Rows are points. The ring and each string are closed loops that go straight from each point to the next, and from the last back to the first. Before rounding, they use only three directions, however many columns there are. How many times does the string pass through the ring? Passing back the other way cancels.
In the rows, 128 means zero.

Ring, 10 rows:
[[165 146 115]
 [183 138 132]
 [176 121 148]
 [149 110 156]
 [119 116 159]
 [ 97 137 156]
 [ 82 164 144]
 [ 80 174 128]
 [ 98 165 107]
 [123 155 102]]
String (32 x 3):
[[ 60 182 126]
 [ 78 134 118]
 [105 135 126]
 [112 187 142]
 [ 91 202 146]
 [ 62 196 150]
 [ 63 132 137]
 [ 95 121 134]
 [110 133 140]
 [132 167 161]
 [130 130 173]
 [136  92 166]
 [132  70 144]
 [129 114 133]
 [143 138 141]
 [191 158 163]
 [221 131 167]
 [191 105 149]
 [142  90 129]
 [145 124 138]
 [158 154 151]
 [177 138 167]
 [165 102 172]
 [125  67 156]
 [105  73 160]
 [ 90 104 173]
 [ 82 100 140]
 [ 96 117 131]
 [122 164 143]
 [ 95 194 151]
 [ 66 208 145]
 [ 63 221 141]]
Times through: 5

Ring:
[[131 156 120 159 134 154 143 143]
 [145 184 118 169 126 178 138 141]
 [133 163 134 143 111 143 126 135]
 [ 95  93 158  95 104  62 122 134]
 [ 96  87 153  93 117  91 109 133]
 [114 119 133 127 133 135 123 139]]
String:
[[113 121 142 118 118 117 119 135]
 [ 96  92 151 103 116  72 127 137]
 [ 81  59 162  74 115  58 108 133]
 [101  91 150  92 122 120  94 131]
 [112 112 141 110 125 136 105 134]
 [113 120 139 121 124 125 119 137]
 [118 125 135 124 128 144 114 136]
 [119 123 128 129 140 162 113 138]
 [112 117 129 134 139 131 133 142]
 [109 116 132 135 134 106 145 144]
 [123 140 119 157 143 144 148 146]
 [135 161 118 160 136 173 134 142]
 [131 154 127 146 127 160 126 138]
 [121 139 132 140 124 127 136 140]
 [133 158 127 149 125 158 128 139]
 [148 184 119 163 126 194 124 138]
 [164 217 109 186 126 222 131 139]
 [148 187 121 161 122 192 122 136]
 [130 155 131 143 119 148 126 137]
 [119 138 137 135 116 112 136 139]
 [134 169 135 146 106 135 132 136]
 [136 170 139 138 101 141 120 132]
 [127 148 139 129 111 139 116 133]
 [114 126 142 122 114 109 126 136]
 [ 97  99 154 105 107  58 133 137]
 [ 77  65 170  78  97   7 131 135]
 [ 74  56 174  66  96  11 118 132]
 [112 117 147 108 113 119 108 132]]
Times through: 3
String (24 x 8):
[[135 162 126 150 125 165 126 138]
 [127 150 130 145 122 139 134 139]
 [149 193 118 173 121 176 141 140]
 [156 206 118 174 116 191 132 138]
 [123 146 136 139 115 119 136 139]
 [121 138 137 132 117 126 127 137]
 [131 156 137 134 111 149 115 133]
 [104 116 158 105  93  61 128 133]
 [ 93  94 160  98 101  44 132 135]
 [112 122 142 121 117 107 126 137]
 [115 124 145 114 114 123 111 133]
 [ 74  52 173  62 101  26 109 130]
 [ 78  57 166  72 108  38 114 133]
 [ 94  89 152 100 116  73 125 137]
 [116 123 140 118 121 133 112 134]
 [113 111 142 107 126 146  97 132]
 [104  96 142 105 132 127 106 135]
 [106 107 139 119 128 108 127 139]
 [121 135 134 131 124 140 121 137]
 [127 142 125 142 135 163 123 139]
 [125 143 129 140 128 149 126 139]
 [120 136 130 141 128 127 138 141]
 [131 160 113 176 141 141 166 150]
 [152 194 109 181 135 203 138 143]]
Times through: 2
